Each row of a before or after table is a point. The points were changed in one or more steps. Then noise was added and the rows were shuffled. The steps act on columns, c1 being the first. What was done? A step turns or swaps two columns, mirrors them in a line or flattens them onto one, adds a multiple of one to another, or multiplies or shifts one. Angles are multiples of 10 degrees, from the lower column toward the higher: turns from -170 to 170, lines from 10 to 170 but not 90. Use the fewest steps. Two steps may share a column if one is a turn and the other turns, adds or multiplies; they go together, in the order done. Otherwise the lowest column goes first.
(in the rows, 128 means zero)

Before (14 x 2)
[[156 133]
 [ 85 148]
 [ 77 115]
 [106 134]
 [115 151]
 [118 101]
 [135  84]
 [154  78]
 [155 118]
 [121  95]
 [138  85]
 [ 78  77]
 [140 117]
 [105 140]]
After (14 x 2)
[[ 60 113]
 [120  95]
 [139  82]
 [160  79]
 [166 131]
 [109 151]
 [ 70 145]
 [102 132]
 [142  81]
 [142 119]
 [115 101]
 [164 118]
 [ 63  79]
 [100 140]]
Steps: multiply c1 by 1.3

Before (8 x 6)
[[ 96 179 119  89 160  97]
 [169 144 103 117 190 164]
 [107 127 156 139 128 165]
 [152 185  68  78 149 116]
 [ 97 190 124  94 125  78]
 [149 164  95 137 155 128]
 [128 113 122 126  98  80]
 [114 131 102 131 153 149]]
After (8 x 6)
[[128  80 118 127 159 113]
 [133 146 160 140 117 130]
 [115 164 180  83  88 143]
 [ 90  98 152 160 107 179]
 [ 93  80 130 159 131 189]
 [139 128 172 109 121 164]
 [ 80 117 191 106 139 185]
 [139 167 104 151 115 127]]
Steps: turn c1 and c4 by -90 degrees; swap c2 and c6; turn c3 and c5 by -150 degrees

Before (9 x 9)
[[145 100 137 118 104 118 128  53  75]
 [187 152 151 135 111 112 131  68 118]
 [119 112 137 133 201  97 129 107 126]
 [120  87 178 132 188 106 162 132 169]
 [105 137  87  88  98 111 158 105 128]
 [159  80 141 102 185 117 122 120 135]
 [137 143 103 126  96 125 178 128  87]
 [ 98 118 172  82 202 123 145 144 140]
 [126 140 114 105  77  75 147 129  92]]
After (9 x 9)
[[118  82  86 170 182 126 125 147 114]
 [125 141  52 139 112 102 178 130 157]
 [144 111  91 130 204 104 133 109 111]
 [109 151 101 197 108 105 126  83 125]
 [178 141  41 143 109 117 156 147 118]
 [166 121 121 126 207 133 149 174 115]
 [140 134  68 141  79  60 148 145 119]
 [155  98  89 188 105  83 127  85 160]
 [132  86 129 122 201 140 163 134  80]]
Steps: turn c4 and c8 by -50 degrees; turn c1 and c4 by 140 degrees; shift c3 by -50; add 0.3 times c7 to c5; mirror c6 and c9 in the line at 20 degrees

Before (14 x 14)
[[106 128 160 105 149 125 125 138 135 168 109 133 114 137]
 [103 119 147 187 132 135 125 109 140 115 123  92  34 150]
 [ 97 137 152 103 108 135  76 126 117 117 163 112  91 117]
 [100 132 154 132 111 122  80 112 138 157  88  88 127 149]
 [187 179 163 168 109 145  95  83 141 145 223 144  78 152]
 [187 147 165 119 202 123  94  41 124 152 125  95 122 122]
 [119 119 134 163 125 138 103 115 140 149  92 148 119  96]
 [142 164 148 218 131  31 112 136 120  92  92 219 117  83]
 [167 131 105 106 166 121 116 104 132 107 116 122 111 146]
 [ 90 144 137  98 136 145 157 105 136  91  88 162 120 142]
 [ 89 125 114 111 115 116  92  84 135 162 179  94 107 140]
 [104 115 139 101 112 110  80 100  29 137 126 120  93 145]
 [143 135 141  93 122 112 102  78 134 160 109 102  85 120]
 [ 95 164 118 123 122 135 102 114  98 154 131  80  85 129]]
After (14 x 14)
[[126 115 121 164 126  92 103 134 132 149 126 149 120  93]
 [102 100 141 109 112 181  93  86 164 162 130  96 106 109]
 [114 106 109 185 131 121 126  98 160 118 124  90  34 134]
 [142 207  92 167 113 220  98  77 175 144  95 143  76 117]
 [133 142 117  94 124 113 101  94 157 158 148 104  83  89]
 [113 162 104 217 131 110 115 165  97  93 230 219 117  99]
 [ 85 134 140 121 120 131 103 114 106 159 119  82  85 123]
 [ 91 114 117  94 137  85 157 101 152  89 120 161 119 127]
 [156 153 146 107 164 117 116  97 150 110 136 118 110 127]
 [ 99 114 100 134 113  89  79 102 153 156 139  82 126 135]
 [109 116  97 105 149 113 127 130 138 167 134 134 116 142]
 [161 178  91 117 204 124  94  64 167 156 136  93 119  65]
 [118 101 121 104 113 125  80  98  48 138 146 116  95 120]
 [ 99 116 102 103 110 160  74 132 113 116 113 110  91 118]]
Steps: turn c1 and c2 by 40 degrees; multiply c3 by -1; turn c6 and c11 by -100 degrees; turn c8 and c14 by 40 degrees; add -0.7 times c8 to c9

Before (10 x 20)
[[116 162 157 144  83 103 146 165  77 144 120 144 125  83  82 149 176  76
   95 112]
 [117  97 159 134 136  83 174 152 143  49  87  97 121 159 167  93 117 124
  174 140]
 [ 94  95  59 100 122 124 102 125 156  59 172 132 119 122 128 160 102 179
  134 132]
 [114 109  78 155  73 158 108 159 105 123 168 111 102  83 187 117 117  81
   82 157]
 [ 98 141  77 139 115 104 124  69 160  98 185 152  94  69 106 134 103 166
  138 147]
 [134 176 130 130 123 107 128 108 118  83 107 152 153 157 118 142 144 135
  153  80]
 [121 171 138 143  93 171 135  93 121 148 159  97 137 101  96  68 146 117
  103  92]
 [124 159 149 159 137 102 185  91 118 119 156  72 123 108 132 100 119  98
  166  77]
 [131 130 158 155 169 172  88 103 151 155 117 102 120 157 137 135  85 166
   86 127]
 [107 113 147  67  77 115  87  70  86 149 126  98  68 121 116 153 110 105
  128 137]]
After (10 x 20)
[[156  89 159 156 171  97 134 144 152 150 117 101 119 158 108 135 154 165
   86  96]
 [135 124  76 139 114 150 117 110 160  94 185 152  94  70 149 133 167 165
  138 138]
 [117 179 158 136 137 152 150 192 143  54  88  97 120 158  91  91 145 124
  174 175]
 [125 110  59 100 123 114 164 166 157  64 172 133 121 122 129 160 172 180
  133 156]
 [132 179 150 159 136 126  88 133 118 146 158  71 123 107 124 100 138  99
  166 183]
 [100 139 156 145  84 148  92 205  76 149 121 145 124  83 188 151 106  75
   96 145]
 [131  90 146  68  77 149 151 110  87 142 126  96  69 121 139 154 155 105
  126 118]
 [107 112  79 156  71 113 151 198 105 109 168 111 103  84  73 117 145  81
   82  94]
 [122 128 139 143  93  81  84 133 122 164 159  98 137 101 167  67 122 119
  102 124]
 [125 120 130 131 123 116  82 148 118 111 108 155 153 155 140 141 112 136
  154 194]]
Steps: turn c1 and c17 by -130 degrees; turn c1 and c15 by 160 degrees; turn c2 and c7 by -100 degrees; turn c10 and c20 by 30 degrees; turn c6 and c20 by -150 degrees; shift c8 by 40

Before (10 x 48)
[[186  93 148 113 111 119 110  93 113 133 107 158 188 108 130 152  73 146
  158 161  64  75 113 141 181 113 167 148 193 123 132 193 207 137 149 188
  147  94  96 172 131 141 108 116 184  97 156 173]
 [153  56 141 136 100 177 129 110 130  87 167 125 195  95 136 116  98 125
  139 144 117  90  96 129 142 112 150 162 209  76 148 175 164 176 151 189
  105  82  89 170 131 219  95 158 160  91 131 137]
 [132 119 143 126 152 122 118 142 112  78 189 138  90 122 102 136  98 105
   83 129 147 123 164 117  57  94 173 131 107 148  92 134 127 156 140 140
  146 133 157 124  89 150 150 118 108 152 137 173]
 [142  60  90 135  64 147 162 176 121  79 166 117 156  94 129 110 118  81
  160 163  70 106  90 113 161  87 134 107 162  80 174 160 157 170  98 148
  102  93 116 106 152 143  81 179 158  73 154  98]
 [ 87 137 133 146  93  91 157  81 194 182 122  94 128 113 169 178 151 150
  144 160 126 135 148 100 134  59 101  90 141 118 124 145 100 106  70 152
  176 100 141 106 118  82 158 137 123 136  75 139]
 [121 107 164  96 127 137 117 124  93 107 160 114 129 168 103 103  88 120
  123 110 119 120 173 124 123  94 161 145 121 145  59  95 155 172 127 173
  139 122 132 146  93 129 125 114 118 154 190 169]
 [ 85 135 105 135  64  61 156 114 184 115  89 103 114 136 194 125 145 161
  114 159 148 159 117 109 133  50 104  65 177 104 117 136 149  73  78 139
  156 106 125 106 160  76 115 128 132 114  82 108]
 [153  94 168 128 151 136 149 141 131 100 131 126 100 156 106 151  88  92
   53  72 123 121 159 121 108 125 155 129 116 180  98 109 138 148 140 128
  142 114 136 184  91 129 129 122 112 153 123 154]
 [106 156 134 128  90  99 134  90 177 140  93  68  99 120 172 162  96 155
  117 149 164 101 157 155 108  30  99  89 131 130  97 128 134 114  82 156
  170 127 146 157 150 102 126  99 122 109  87 132]
 [126 139 124 113 114 161 112  97 125 144 160 115  80 130 122 158  93 137
   72 103 141 133 178 130 110  91 146 133 140 179  77 111  86 118 135 137
  149 127 139 144 128  88 163 141 129 170 132 163]]
After (10 x 48)
[[142  75  87 137  65 146 163 176 134  76 168 117 175  95 129 109 117  82
  161 119  70 104  83 112 163  89  76 107 161  82 174 160 159 169  98 147
  102  93 116 107 154 146  83 136 158  93 152  98]
 [ 83 130 105 135  66  60 155 115  74 117  88 105 112 136 192 125 146 162
  114 130 146 158  93 109 132  50 131  64 177 104 118 136 148  73  79 141
  156 106 123 106 161  77 113 105 133 105  83 108]
 [107 145 132 129  94 100 135  91  78 142  94  71  91 118 174 163  96 152
  115 140 162 103 119 154 110  28 154  92 131 129  95 128 133 113  82 154
  171 129 147 154 150 102 126  98 121  88  88 135]
 [154  83 144 134 101 179 131 108 127  86 168 125 216  94 134 116  98 123
  139 118 117  89 103 132 143 110  96 165 205  74 147 175 165 177 151 190
  105  84  90 169 130 220  96 150 162 136 131 134]
 [150  86 169 129 152 136 149 142 126 100 130 127 114 158 107 151  86  93
   53 131 121 122 191 119 109 125 134 126 118 177  98 109 136 147 141 127
  142 116 136 183  92 127 132 154 113 133 124 154]
 [136 106 143 125 152 121 117 143 144  80 189 139  97 124 103 134  97 105
   83 141 145 124 142 117  57  93 137 131 106 151  91 135 129 156 140 139
  146 132 157 125  92 150 150 173 106 122 136 172]
 [189 115 147 114 108 120 111  91 142 133 105 155 196 106 129 151  74 147
  158 128  63  74  93 139 180 113 140 148 193 122 132 194 203 137 147 189
  149  97  94 172 131 142 106 169 184 135 157 170]
 [ 87 136 133 147  95  91 159  85  61 181 124  96 125 113 168 178 151 148
  141 139 127 132 104 100 133  60 120  88 143 117 124 145 102 105  71 151
  177  99 141 104 118  83 159 102 122 135  76 140]
 [121 110 165 100 128 135 115 124 162 108 162 116 137 168 104 102  89 119
  123 142 118 119 160 124 120  92 140 145 118 146  58  96 153 171 124 177
  138 122 135 145  93 127 125 160 118 154 190 170]
 [125 120 125 113 112 161 110  97 131 146 158 115  78 131 124 158  92 135
   73 144 142 132 171 129 114  92 115 132 138 181  79 113  86 118 135 138
  150 128 140 143 129  89 165 146 126 138 132 164]]
Steps: add 0.7 times c13 to c46; turn c2 and c13 by -20 degrees; multiply c9 by -1; turn c20 and c23 by -70 degrees; multiply c20 by 0.4; turn c27 and c44 by 90 degrees

Before (14 x 64)
[[ 72 130 172 110 149 118 114  60 191  95 120 126 158 224  76 107 136 112
  138 134 159 131 178 208 168 166 120 129 127  65 249  94 115  98 128 165
  132 169 112  70  71  84 162  88  84 155 102 171 186 137 136 103 189 117
  139 124  89 144 101 164 118 145  63 176]
 [171 131 174 108  83 110 133  68 153  88  97 125 129 183  61  91 158 139
  139 148 179 129 157 185 175 174 124 155 180 106 199 135 109  83 118 163
  138 156 129 106  67  49 145 103 110 139  65 178 146 140 120 139 200  82
  102 113  93 168 105 100  91 125  94 210]
 [ 95 115 103 128 122 141 122 139 102 104 154 158 108 116 117 131 131 120
  154  87  94 119 136 130 131  95 196 174  81  96 149 167 137 126 147 117
  121  83 166 145 124 117 121 148 131 127 119 132  99 120 103 155  73 123
   93  95 144 139 131 118 154 115 160 156]
 [108 122 152 134 120 166 152 158  77 106 144 141 140 116 137 146 151 111
  184 110 108 114 116 145 144 129 153 171 135 130 111 141 132 138 104 137
  161 146  91 139 156 162  83 144 116 130 160 155  81  97 140 128  85 130
  143  89 130 114 156 130 126  90 140  91]
 [108 101  97 117 123 152 134 138  82 166 153 104 114 152 112 130 116  87
  202  80 112 134 114 144 122  93 183 189 124 126 102 144 115 158 114 111
  121  97 123 120 122 126 156 136 104  87 136 134 115 124 136 170 106 189
  101 106 128 146 141 144  75  59 172 113]
 [131 117 127 173 125 142 134 104  76 141 160 126 154 111 130 132 108 144
  143 121  86 127 133 136  71 127 184 183 130 103 133 135 169 144 124 118
  117 155 121 133 163  82 122 121 135 133 144 102 119  98 109 113 162 127
   90  74 157 156 173 145 130 117 131 103]
 [120 123  72 149 166 136 112 148  76 127 125 153 136 124 145 165 138 116
  161 142 113 122 103 120 160  86 160 123 121 106 119 114 127 152  96 119
  134 121 129 113 112  99 117 153 120  94 121 101 137 146 120 143  92 135
  139  95 115 167 169  92 106  86 126 121]
 [126 125 120 157 122 103 141 123  84 119 162 134 100 185  85 139 150  87
  162 108 123 108 107 141 142  87 168 127 127 141  99 142 165 155 115 120
  113 164 148 116 147 149 130 128 164 130 126 125 119 137 136 167 105 107
   90  93 151 140 126 123 142  95 141  75]
 [108 137  98 129 154 127 103 128  89 142 175 105 133 151 114 119 127  92
  126  83  64 168 113 144 122 107 172 126 104 140 115 149 153 141 107 134
  112 106 102 164 129 114  77 172 122  98 173 127  95 110 145 180  74 135
   83  50 142 148 147 137  74  92 131 160]
 [133 102 164 120 135 138  92 165 116 189 134 125 125 170 129 148 158 106
  153 112 103 121  85 123 134 101 169 149 124 135  94 180 158 142 139 129
  117 119 119 124 144 107 116 108 107 122 133 108  81 101 116 124  68 136
  124 119 112 174 157 138 136 114 125 108]
 [132  92 150 143 125 107 143 113 188  89  99  83 118 165  37 122 137 100
  124 110 151 124 200 176 187 177 134 158 161  77 200  49 116  87 124 212
  130 136  76 124  56 100 157  46 104 162 110 150 156 114 139 134 202  85
   99 127  53 171 124 146 116 203  72 162]
 [140 142 102 155 142 140 129 118 107 133 109  98 123 148 137  93 170 122
  182 128 119  79 107 125 136  84 161 113 136 120 125 165 168 120 120 120
  169  99 134 163 123 131 135 126 100 112 167 109 114 119 122 103  94 139
   71 105 170 128 135 120 125  73 160  99]
 [126 124 130 139 206 160 121  84  87 107 145 119  96 129 115 157 121 141
  157 107 132 154 130 148 122  98 198 116 119 148  90 182 120 158 120 139
  129 139 121 145 121 135 111 121 106 125 107 124 107 129 112 134  82 147
   90 108 146 147 168 138 128  64 184 125]
 [121 110 157 115 124 142 123  80 172  94 116 114 155 172  90  66 129 132
  107  90 197 103 136 175 152 164 120 129 176  74 194  95 107  76 138 148
   76 188  79 146  69 106 185 105  73 150  83 167 193 128 158 140 188  89
  126 127  60 156 106 101 148 163  85 170]]
After (14 x 64)
[[142 113 103 155 142 121 129 118 146 134 109  96 122 147 136  93 170 121
  182 127 119  78 107 123 135  84 161 113 137 121 125 166 169 120 121 119
  170 100 133 173 124 129 134 126 100 112 168 109 120 119 120 102  94 109
   71 104 170 132 136 120 126  73 161  98]
 [125  93 129 139 207 161 122  83 159 108 144 121  96 127 114 155 120 140
  157 106 133 155 131 149 122  97 199 117 120 147  90 182 119 159 122 139
  129 138 123 143 121 133 113 122 107 124 107 122 122 130 111 136  83  95
   90 109 145 131 168 138 129  74 185 127]
 [171 129 175 108  82 175 133  68 118  87  95 125 129 182  62  92 156 139
  138 147 178 129 158 186 175 173 123 154 180 107 200 135 109  82 120 162
  138 157 128 106  66  48 145 103 110 138  64 177 143 141 120 140 200 182
  102 111  93 146 104  98  92 124  95 208]
 [127 108 120 156 121 108 142 124 176 120 162 136 100 183  84 138 150  86
  161 109 124 108 108 142 143  87 169 124 128 142 101 141 164 156 115 121
  112 164 149 113 148 150 131 127 164 129 125 127 144 136 138 167 105 132
   89  91 153 152 124 124 142 102 141  75]
 [120 102  72 148 165 130 112 150 174 128 124 153 137 123 146 166 139 116
  161 141 113 123 103 122 159  86 159 123 121 104 120 114 128 152  96 118
  134 120 129 109 112  97 118 153 119  93 121 101 159 147 120 144  91 104
  138  96 116 171 169  91 105  95 127 122]
 [ 71 139 172 110 148 164 112  59  73  96 120 126 158 225  76 106 135 113
  137 132 161 132 178 207 170 166 121 127 128  64 248  96 118  97 128 166
  130 170 113  73  70  86 162  88  85 155 103 172 158 138 136 103 189 159
  139 124  88 126 101 165 119 142  64 176]
 [109  69  96 116 124 166 135 139 149 166 152 103 114 152 113 129 115  87
  202  80 111 135 114 144 123  92 184 191 123 126 101 145 115 158 114 111
  121  95 122 101 123 126 156 137 104  89 138 132 125 123 137 170 105  56
  102 107 128 128 142 145  75  81 172 112]
 [130 113 126 174 125 133 135 103 177 141 160 125 156 110 129 133 109 144
  142 122  86 128 133 135  71 128 183 183 132 103 132 135 171 144 124 118
  117 154 122 127 164  81 122 119 135 133 143 102 144  98 110 113 162 112
   89  75 155 158 172 145 130 126 130 101]
 [122 130 158 115 123 187 123  81 100  92 116 114 155 171  90  66 129 132
  105  89 195 102 136 176 153 165 120 129 177  71 195  97 107  78 140 148
   76 188  79 131  70 105 185 105  73 151  84 167 180 128 159 140 188 180
  125 126  59 126 105 101 148 166  86 171]
 [109 117  99 126 153 136 104 126 161 141 174 103 134 150 114 120 127  92
  125  82  64 168 114 145 122 109 172 125 106 139 115 150 152 140 106 134
  112 107 102 170 129 114  77 174 123  99 174 128 112 110 145 181  73 108
   85  50 141 146 149 138  74  92 129 163]
 [ 95 108 104 128 123 148 123 141 154 105 154 158 108 115 116 131 131 118
  154  88  94 119 136 130 131  94 196 174  81  96 149 167 139 126 148 117
  121  85 166 135 122 117 123 149 131 127 120 132 113 122 102 155  73 125
   92  95 143 129 131 119 153 124 159 156]
 [132 134 149 142 124 152 144 111  86  89  99  83 119 164  35 123 136 100
  123 110 149 125 200 176 187 177 133 157 161  76 199  49 116  88 124 212
  131 135  75 100  56 100 157  45 104 161 111 151 135 113 140 133 202 189
   99 127  51 164 125 145 116 210  72 162]
 [108 104 152 132 122 175 151 156 174 107 144 140 140 117 137 145 151 110
  184 110 107 115 116 146 144 130 153 171 137 132 109 141 132 140 105 137
  160 147  90 135 158 163  83 142 115 131 159 156 103  96 139 128  84 110
  142  89 129  83 155 131 125  99 140  92]
 [134  98 164 121 136 142  91 165 136 190 134 127 126 172 129 148 157 106
  153 110 103 119  86 124 133 101 170 148 125 136  95 178 156 142 140 129
  116 119 118 105 145 107 116 110 107 122 133 111  85 101 116 124  67 117
  124 120 110 171 157 137 136 131 125 107]]
Steps: add 0.7 times c2 to c40; turn c2 and c62 by -30 degrees; add 1 times c48 to c6; turn c6 and c58 by -30 degrees; turn c9 and c54 by 160 degrees; add 0.5 times c9 to c49
